Each row of a before or after table is a point. One or more steps were done to the points. Then noise was added and the rows were shuffled. The steps act on how far a point lies along the listed directions, d1 being the first. Write out the steps. A step turns or swaps two directions, mirrors them in a line or flattens them onto one, adds a multiple of one to another, or multiplies one. Angles are multiples of 10 degrees, from the lower direction toward the higher: turns from -170 to 170, lines from 10 to 170 but not 90. Use the fewest steps. Two steps may share a direction if one is a turn and the other turns, adds or multiplies; they go together, in the order done. Otherwise the lowest direction goes first.

Directions:
(1): [  1 -27 -43]
(2): [-28 -36  23]
(3): [ 43 -23  15]
Before (12 x 3):
[[ -9 -20 -20]
 [ 23 -11 -20]
 [ 19  53 -14]
 [-32 -11 -10]
 [  3  23  10]
 [ 13  26  15]
 [-36  -4 -26]
 [ 19  -4  -2]
 [ 53  60   5]
 [-20 -17  17]
 [ 14  23   0]
 [-36  -2 -16]]
After (12 x 3):
[[  3   2   4]
 [  3  -2   1]
 [  1  -1   0]
 [-19  11 -13]
 [ -6   5   1]
 [ 17  -6  11]
 [ 11  -8   7]
 [  9  -7   7]
 [-30  14 -15]
 [-31  14 -19]
 [ -5   1  -2]
 [-10   6  -4]]
Steps: flatten d1 and d3 onto the line at 100 degrees; multiply d2 by 0

Directions:
(1): [-12  20  32  53  14 -26]
(2): [ 36  -1 -45  25  35  -4]
Before (9 x 6):
[[-30 -12  30 -40 -57  -4]
 [ 19  -7 -38 -22  -5  18]
 [  6   3 -13 -19  -8   0]
 [ 24  -5 -35 -11  10   6]
 [ 14   9  20  33   6  -7]
 [ -9  10   5  20   8  -2]
 [ 15 -16 -33 -33   4  11]
 [-26   0  40   6 -23  -5]
 [  4   9 -14 -18   7   9]]
After (9 x 6):
[[ 25   3 -28  15  20  -5]
 [ 12   4 -19 -11   0  -3]
 [ 25 -10 -39  -7  22   1]
 [  1   9  34  23  -7  -6]
 [ -7 -26  -9 -60 -49   8]
 [ 27   0 -42   5  11   7]
 [-15   9  13  12  -1   0]
 [-22  -8  26 -21 -31   7]
 [  7  12 -16  -8  14   6]]
Steps: turn d1 and d2 by -40 degrees

Directions:
(1): [ 55  22 -11 -25  17  28  -1   3 -14]
(2): [-16  60 -11  -2 -25 -11 -11 -21 -14]
(3): [  3 -16 -51  30 -29  22  -3  12 -14]
(4): [ 12 -16 -11 -15 -22   7  -1 -52  39]
(5): [-32 -14 -31 -33  31   3   5 -20 -27]
Before (12 x 9):
[[ 60  20   4   0 -21  17  -6  -5   2]
 [-22   7 -22   6   0   5  -6 -19 -10]
 [-23  -7  -1  -6   6   8  -3  -4  -2]
 [-17  22  -4  33  -7  -9   2  41 -34]
 [ 23 -27 -14  -5   7  16   1  20  -9]
 [  1  -1  -8 -17  -4   1   0 -27   5]
 [-12  -4 -20  10 -13   1   6 -26   3]
 [  3   0  -2  15 -26  -6  -8 -33  14]
 [-11   7  27  -5   8 -12   6  -1  11]
 [-14  -9 -16   3  -1  -1  -7 -18   5]
 [ 22  13  12   3 -11  -3   7 -23  22]
 [ 38  18   1 -39  18  18   0  -9  -3]]
After (12 x 9):
[[-19   1  -5  -8  13  14  -4   3 -12]
 [-22   5   8 -11  31  -5  -1 -11 -10]
 [-26 -21   2  -3   4 -11   4  -9   1]
 [  1  16 -25  -9 -27   2  -9 -23  -5]
 [ 22  -7  29  15 -41 -10  -5 -29  42]
 [  7 -17  -2  13   5  12   7  23   1]
 [ 45  38  18 -21  20   7   2   5 -11]
 [-28   8  13   3  14 -17   9  -7  -8]
 [-16  -3  32  24   1 -24  -4   3   3]
 [  0 -16  19  30 -14 -12  11   1  25]
 [  0 -37 -15 -14 -16   9   2 -33  31]
 [-23   1  -3   0  15 -13  -5  -2 -10]]
Steps: turn d1 and d4 by 90 degrees; turn d2 and d3 by -120 degrees; multiply d5 by 1.3

Directions:
(1): [-38   4  18  17 -60   5 -43  13 -25 -23   6   9]
(2): [  1  13 -43 -38 -17 -16  13   5 -54  24  36  -5]
Before (13 x 12):
[[-45  -8  23  26 -50   2 -47  -2  -9 -47  -2  11]
 [ -1  -1 -11  -5  -5   3  -4 -13 -17   5  16   2]
 [ -3   6  -6  -2 -11  -9  11 -16  -4   2   3   3]
 [ 29   3 -15 -13  38 -26  28   1  21  26  -9 -16]
 [ 19  -7  21   4  16  13  -4  -2  37   2 -25  -2]
 [  8 -13   8  24  -4   4 -16   3  35 -18 -15  -1]
 [  2  15 -17 -21  -4   1  11  17 -18  10   6   1]
 [-14 -16  -2  14  -9  -1 -22   3   8  -4 -14   4]
 [-25  -1  26  15 -24  21 -28   3  16 -13 -10  18]
 [-52   2  20  23 -49   0 -36  20 -16 -24  12  14]
 [-23   0  44  47  -9  27 -31  19  37 -39 -30  21]
 [ -2  -8  58  48  14  10 -31   6  54 -38 -40  10]
 [-17 -31  44  33 -21  12 -32  10  23 -34 -20  16]]
After (13 x 12):
[[-18 -15  -8  10 -16  -6 -22   7  -3  -4  -8   5]
 [-28 -20  31  24 -46   6 -39  16  -5 -32  -4  16]
 [  8  12 -18 -21   8   3  16  14  -8  11   2  -4]
 [-39   5  35  40 -40  24 -43  24   7 -37 -12  20]
 [ -2   7  -7  -1  -7 -10  12 -17  -4   5   1   3]
 [  5   0 -13  -8   0   3   0 -14 -15   7  17   0]
 [-46   2   0   6 -63  -7 -42  -1 -37 -35  17  11]
 [ 27   0  -1   1  39 -22  21   0  37  14 -20 -14]
 [-48   8  -3   1 -50  -9 -24  22 -43 -10  27  10]
 [-30   4  17   6 -36  18 -30   7  -4 -11  -1  21]
 [  9  -6  29   8  -2  14 -18   1  31  -6 -26   2]
 [-23   0  59  49 -22   8 -52  15  25 -44 -25  15]
 [  1 -15   7  26 -19   2 -24   7  25 -18  -9  -2]]
Steps: turn d1 and d2 by 30 degrees

Directions:
(1): [ 60   4  14 -18  24   3  33  -2  11  12   4   2 -27  24  26 -41  14  24]
(2): [ 10   7 -26 -30 -19  34 -34 -35 -10  24  13 -14 -11 -33  -6   7  35  37]
(3): [-13   5 -19  24 -20   0 -30  22  13  34 -21   9   0  46  54  15  15  16]
Before (10 x 18):
[[-30 -16   0  26   0 -35  10  39   2 -30 -16   9  22   9 -17  13 -21 -34]
 [ 26   2  10  -7  -9  24  -9 -16   8  24 -13  -6  -3  27  42 -23   6  29]
 [ 57  -8  -4 -29  -5  17   3 -25   4  21 -11 -13 -20   8  22 -21  35  27]
 [-30  -2  14  29   6 -16   7  25   7 -10 -21  14  13  46  21   6  -5 -36]
 [  4   5 -37 -16 -39  40 -51 -23  14  35   8 -16   3 -35   2  17  38  41]
 [ 41 -10   9 -26  28  24  30 -27  -5   9   0 -15 -17  -5  25 -53  11  25]
 [ 42   7   5   1  23   7  15 -28   9  38   0  -1 -22  13   6 -33   5  46]
 [ 16  10 -45 -27 -35  34 -57 -29   3  46   2 -19 -19 -23   2   6  48  50]
 [ 12 -10 -12  12   2  -6  -4  16   5  12 -20  12 -16  29  20  -4   9   6]
 [-60   1  -5  46 -17 -32 -18  21   7  -2 -20   7  37   7   4  28 -28 -39]]
After (10 x 18):
[[  1 -12 -17  13  -6  -2 -17  12   5  15 -17  11 -12  26  16   6  13  10]
 [ -5   3   0  24   6  -5  -3 -12   7  30 -10   4   1  12  -4  -5 -11  22]
 [ 12  -5  -7  10 -12   4  -3  12  26  10  -6   0   8  -1   9   3   4   8]
 [ -8   1   1   2   1   3  -8  -2   2   6 -12   8  -3  28  21   1  24  -5]
 [-15 -15   2  -1   9  14   7 -13  -9  -4  -8  -7   9  -9  14 -20  -7   3]
 [ -2   5  -2  10  -6  -8  -3  -4   9  15  -4   0   9   3  13  -4   0   3]
 [  6  -8  -6  -6   1  -7   5  13  -1 -12  -5  -2   0  -6 -15  -1  10   1]
 [ -3  -1   9   9 -16  14 -16  -6   8  15 -17  -3  13  28  38  -5 -11  12]
 [ 10 -13  -4  -2 -13  -2  -4  -4   4   7 -21  -5   3  12  17   3   7  -4]
 [  4   2 -13   7  -8  -5 -13  12  18  15 -11  -2  -9  17   8  -3   5   5]]
Steps: flatten d1 and d3 onto the line at 80 degrees; multiply d2 by 0

Directions:
(1): [ 38  32  17 -53  -6 -45  32  15  34  16  33  17  28  28  -4  -9   3 -31
   2  39   9  -3   2 -41]
(2): [-26 -32 -32  27 -22  18  -5 -50  -7  20 -13  18   1   9 -38 -28  10 -13
 -14  60 -12  10   4 -58]
Before (11 x 24):
[[-19 -21  -4  35   4  36 -19   0 -10 -10 -21 -15 -24 -16  13  15  -3  22
   11 -38  -4  -6   5  40]
 [ 13  20  12 -11   7  -4   4  30   4 -11   5 -11   2   3  22  16  -5   4
    8 -26  11  -8  -5  22]
 [-15  -9 -13  21   5  10 -11   0  -6 -11 -10   2  -1  -6   2   6 -11  13
   -3 -14 -12   3   0  18]
 [ 20  20  13 -20   8 -23  15  24  17  -3  24   4   3   3  12   3   0  -7
   11 -15   8  -4   7   2]
 [ -4 -10   1  11  11  16  -5  15 -10  -7  -6 -14  -4  -9   8   9 -11  12
   -4 -19   1  -2  -7  21]
 [  9  16   9 -18  -6 -21  18  19  17   1   3  -1   7   7  11   3  -4  -7
    7  -5   2   6  -9  -6]
 [-18 -22 -15  37  -9  25 -17 -22 -17   0 -19   8 -11  -8 -13 -10   0   2
   -9  15  -5   9   3 -14]
 [-15  -3  -2  16   9  13 -12   1 -13 -11 -15 -15 -20 -22   5   3  -4  26
   -1 -22  -3  -8 -13  33]
 [  5   0  -9  -6 -12  -3   0 -11  10   2   6   6  10   9  -6  -8   3  -2
   -3  14  -2   5   1 -24]
 [ 16  14   7 -25  17  -7   2  33   8 -23  18  -7  -4  -3  23  17  -4  -1
    6 -36   3  -2   0  27]
 [  6   4  -6  -2  -1 -13  14   5  13   1   1   2   3   4  -4  -9  -2   1
    0  10   3   3  -2  -4]]
After (11 x 24):
[[ 10  11  -4  -8  -1 -19  19   7  17   2   5   1   8   9  -3 -10   0  -2
    4  11   3   3  -3  -6]
 [ 15   8  -5 -17 -12 -10   3   0  13   5  13   6  12   9  -1  -5   1  -5
   -1  11   2   4  -1 -21]
 [  4  11   1  -4   1  -3   3  16   2  -3   3  -6   4   9  10  10  -5   1
    3  -8   5  -7  -4   6]
 [ 13  15   8 -26 -11 -26  23  17  21   4   3   4  12  13   6  -1  -2 -16
    5   9   4   4  -9 -20]
 [-20 -22 -12  41  -4  31 -21 -12 -20  -7 -25   0 -17 -17  -2  -1  -6  14
   -5  -6  -3   5   0   7]
 [-32 -18  -9  35   8  31 -21  -9 -23 -11 -26 -18 -29 -28   1   1  -8  36
   -5 -27  -8  -6 -11  36]
 [-13 -19  -3  25   9  27 -10   4 -21  -7 -12 -13 -11 -12   5   8 -12  12
   -5 -18  -3  -3 -10  22]
 [-37 -38 -16  58   5  57 -35 -11 -23 -13 -38 -22 -34 -28   9  14  -3  32
    5 -46  -8  -4   1  52]
 [ 23  19  10 -24   2 -29  19  21  23   5  25  12   9   8   3  -4   3 -16
    6   6   9  -2   9 -18]
 [ 10   6  -3 -17   6   1   3  14   6 -15  12   0  -3   1  10   8  -1  -4
   -1 -17   0   2   5   9]
 [-25 -17 -16  32   6  21 -19  -3 -14 -16 -16   1  -6 -10   3   7 -11  18
   -1 -18 -13   5   0  23]]
Steps: multiply d1 by 1.6; multiply d2 by 0.4
